Every row gives one point. Any point is a mix of the corners, with weights that add up to 1. It lies inside the corners' shape when no weight is negative. Say inside or outside, and name the corners with a negative weight.
(in the rows, 128 means zero)

Corners:
(1): [179 207 134]
(2): [ 97 117 174]
(3): [148  64 180]
(4): [ 50 110 110]
Points:
[ 94  85 160] => outside (1)
[ 77  64 170] => outside (1)
[110 191 113] => outside (3)
[120 141 158] => inside

Corners:
(1): [206 196 219  53  57  96]
(2): [128  84  87 159 161  96]
(3): [133  76 120 104 246 174]
(4): [ 50  18 122 115 135 145]
(5): [ 70  99 129  95 152  70]
(6): [150 249 111 145 123 117]
(7): [ 74 136 237 162  97  58]
Points:
[128 135 141 144 134 119] => outside (5)
[136 189 153 124 129  78] => outside (4)
[142 218 119 139 128 115] => inside
[105 139 146 122 121  87] => outside (3)
[106  88 122 141 146 102] => inside
[114 157 145 128 107  85] => outside (3)
[112 102 140 109 181 123] => inside
[119 128  78 111 134 119] => outside (3, 7)

Corners:
(1): [ 54 138 195 135  78 179 153 217]
(2): [ 62 121 166 209  83 101 161 151]
(3): [ 34 123 146 135  72 125  87 156]
(4): [102 153 179  64 175  41 202 157]
(5): [184 104 111  97 187  69 139 169]
(6): [186  86  84 129 232 132 123  28]
(7): [ 51  39 159 146  77 168 143 164]
(8): [162 129 204 102 203  58 131 106]
(9): [189 104 143 136 121 105 147  38]
Points:
[144 107 147 126 162 114 138  95] => inside
[120 117 168 130 168  89 166 135] => outside (3, 9)
[ 79 109 147 134 107 128 159 168] => outside (8)
[132 114 154 127 127 114 142 126] => inside

Corners:
(1): [136 110 111 127 130 120 127  99 165  70 131]
(2): [121 100 128 106 120 155 125 110 128 105 149]
(3): [133 148 116 139 140 205 145 116 126 118  86]
(4): [123 249 179 137 135 107 169 112  11  52  92]
(5): [117 139 111 126 135 105 112 150 102 159  28]
(6): [154 131 118 114  68 111 109 107 167 152 136]
(7): [179 123 111 124 128 134 143 119 149 140 157]
(8): [152 136 121 107 101 157 100 194 154 137 150]
(9): [114 167 122 125 153 116 114 134 154 153 124]
(10): [197 109 183 146  90 139 117 104 158 164 109]
(11): [167 115 122  87 152 126 104  98 181 127 132]
(12): [120 165 161  97  93 148 176 150 140 135 152]
Points:
[124 156 107 123 146 116 112 131 119 120  99] => outside (10, 12)
[136 143 124 115 124 133 134 131 132 123 121] => outside (10)
[147 124 120 131 141 135 116 114 135 108 105] => outside (6, 12)
[127 149 125 123 135 128 122 128 138 135 113] => inside
[135 153 130 124 132 147 134 121 126 120 106] => inside
[160 104 124 108 115 148 118 110 183 126 161] => outside (4, 5)

Corners:
(1): [186 112 146  79 108 212 189  46  88 160 155  69]
(2): [138  53 145  86 181 102  81 116 147 178 135 178]
(3): [112 158  53 167 118 113 132 169 182 144 103  47]
(4): [186 108 124 112 101 110 110 113 129 128  46 160]
(5): [158  49 149 212 213 167 147  97 176  51 140 117]
(6): [169 112 159 117 144 115  86  62  73  76 167  70]
(7): [214  99 197  92 213  66 102  87 162 153  44 176]
(8): [139 148  66 102 102  90 171  76 102 171 166 156]
(9): [ 53  63  30  97 216 117  82 120  33 181  69  95]
(10): [171  71 129  95 214  72 182 161  88  75  46 161]
(11): [ 67 105 140 172 135  91 134 130  28 159 170 162]
(12): [ 45  89  81 108 126 196 157  79 103  74 115  47]
(13): [186 179 162 130 119 214 124 140 169 149 138 166]
Points:
[123 115 100 125 145 115 132 114 105 142 124 119] => inside
[123 106  97 142 171 107 137 119  97 108  95 127] => outside (1, 2)
[153 113 123 109 130 154 155  87 105 148 134 103] => inside
[187 148 135 116 131 170 203  85 165  81 138  84] => outside (2, 4, 9, 11)

Corners:
(1): [103 125  94 109 128 109 179 142 122 148 105 109 128 174 114 133 101 138]
(2): [ 94 112 144  91  95 111 174 117 105 175 113 105 174 103 158 181  78 167]
(3): [120  97 144  51 182 142 155  96  87 176 154 101 115  74  79 132 125 136]
(4): [187 143  60  88 105  91 146 212 182  61 140 134  63 127 119  87 125 190]
(5): [164 124 147 167 142 149 105 126 167  85 160 139 173 102 103 134 188  92]
(6): [118 128  66 108 104 123  98  73  53 161 158  90 149 136 129 130 172 170]
(7): [132  90 182 147 116 126 136  91 149 139 151 101 146 127 110  98 149 112]
(8): [ 75 172 165 137 119 144 161  62 108 167 168 134 163 146  72  62 149 120]
(9): [135 145  97 105  95 133 105 129 128 145 202 101 102 112 119 131 129 105]
(10): [124  88 129 105 160  88 141 113 109 105 152  99  79  75 130 161 117 166]
(11): [203 151 166 126 116  70 175 112  92 104 171 124  72 153 145 168 129 126]
(12): [131 115 122 108  88 147  92 123  30 104 126  77 216 159 186 174 111 146]
(13): [166 201 116 100 116 170  72 110 107 131 162 105 112 178  86 169 115 145]
(14): [151 109 148 123 119 161 126 178 210 111 203 169  84 133 146 140 123 139]
(15): [ 96 158 203 175 154 101 107  89  65 249 171 106 119 103 143 136 109 119]
(16): [121 115 180  86  90 134 102 149  96  98  98 129 176 139 151 182 127 155]
(17): [144 125 115 144 133 156  69 136  94 162  82 200 186 118  82 109 123 124]
(18): [129 125 112  83 148 163 162 139 159 112  88 167 107 145 191 124 108 140]
(19): [ 94  93 215 101 129  87 188  62 152 146 120 130 235 179 139 144 122 102]
Points:
[124 119 139  97 139 135 134 110  98 152 142 118 141 114 110 133 124 136] => inside
[144 127 132  87 117 126 162 141 155  85 143 126 136 145 139 152 119 133] => outside (6, 7, 15, 17)
[131 128 131 109 119 120 127 118 104 139 158 109 132 122 114 136 128 138] => outside (18)
[165 137 119 120 119 157 106 110 134 112 175 132 139 149 107 105 160 119] => outside (1, 2, 10, 15, 16)
[126 120 152 115 132 114 167 127 150 136 137 142 121 122 131 119 121 129] => outside (6, 12, 13)
[135 133 141 122 121 120 130 116 114 142 156 119 132 127 127 140 128 125] => inside
[141 137 136 125 112 127 122 110 115 159 176 111 145 118 104 124 134 132] => outside (1, 10, 16, 18)
